Rows are points. The window is the flat piece filled in between its corners: a triangle in 3 columns, a solid with four corners in 4, and so on. A path goes straight from each point to the next, and from the last back to the first. After which points does the path pass through the window?

Window:
[[-5.2  0.9 -2.2 -1.9]
 [ 2.8 -3.1  4.6  6.2]
 [-4.1  0.6  1.8 -3.2]
 [-3.0  3.9 -0.7 -2.8]]
Path:
(1): [ 1.4 -1.1  3.2 -3.7]
(2): [-3.4  4.2 -0.3  6.0]
(3): [-0.7 -0.6  2.0  5.1]
(4): [ 3.4 -2.2  3.0 -0.4]
(5): [-3.0  2.0 -1.1 -4.3]
(6): [-6.8  6.9 -0.9 -3.0]
(7): [-4.5  0.8 -1.6  1.6]
(8): [ 1.2  0.0  1.2 -5.0]
(9): [-3.3  0.4  0.0 -3.7]
(10): [-4.7  1.8  4.5  1.6]
(11): [-4.7  3.1  3.7  1.0]
(12): [-1.7 -2.4 -2.1 -5.6]
(13): [-1.6 -6.7 -2.1 -1.3]
(14): [-1.7  1.1  4.9  1.8]
(15): [-4.6  0.5  4.7  1.8]
(16): [ 2.9  1.4 -2.3 -1.1]
Through the window after points: 9, 11, 15

Window:
[[-2.0 -0.7 -2.2 -1.2 -2.4 -0.6  2.8 -0.6]
 [-0.4  3.1  1.2 -0.3  1.3  0.9  6.2  0.6]
 [ 6.8 -4.1 -1.8  3.4  1.1  1.0  4.0  3.3]
 [ 4.4 -1.7  0.4 -1.6 -2.4  0.9  3.9  3.0]
 [ 0.1 -4.6  2.1  1.7 -0.4 -1.7  6.1  1.6]
 [ 0.2  0.4 -1.1 -3.4  2.6 -0.3 -5.8  4.9]
 [ 3.5  4.8 -0.2  0.2 -5.0 -3.9 -5.2 -1.0]
 [ 4.4 -0.6  3.4 -0.1  4.6 -0.4  5.0 -6.9]]
Path:
(1): [ 1.0 -0.4 -1.1 -1.8 -0.7 -1.1  5.1  0.4]
(2): [ 1.8 -1.1  5.6  5.4 -0.8  2.4  5.7 -0.6]
(3): [ 4.0  1.1  2.8  2.7  1.8  3.0  4.2 -3.6]
(4): [ 1.9 -2.6  0.8 -4.6  4.0 -5.1  3.1 -4.3]
(5): [ 2.4 -1.5 -1.9 -0.8  1.2 -2.0  6.1  2.2]
(6): [ 2.6 -2.3  2.8  0.0 -2.9  1.0  1.4  1.9]
(7): [ 4.9  1.9  1.2  1.0 -1.4  4.1  1.2  1.4]
(8): [ 1.1 -2.8 -2.2  1.3  2.3 -5.0  5.7  1.3]
(9): [-1.1 -3.1  1.3 -4.7  2.2 -4.4  6.8  3.3]
(10): [ 8.5  0.0 -2.9  6.1 -0.7  5.4 -3.5  1.9]
(11): [ 0.2 -0.1  2.5 -0.5 -6.7  4.7  3.8 -3.5]
(12): [ 0.9  2.1 -0.8 -0.7  6.9 -6.1  2.7  3.8]
Through the window after points: 3, 5, 7, 9
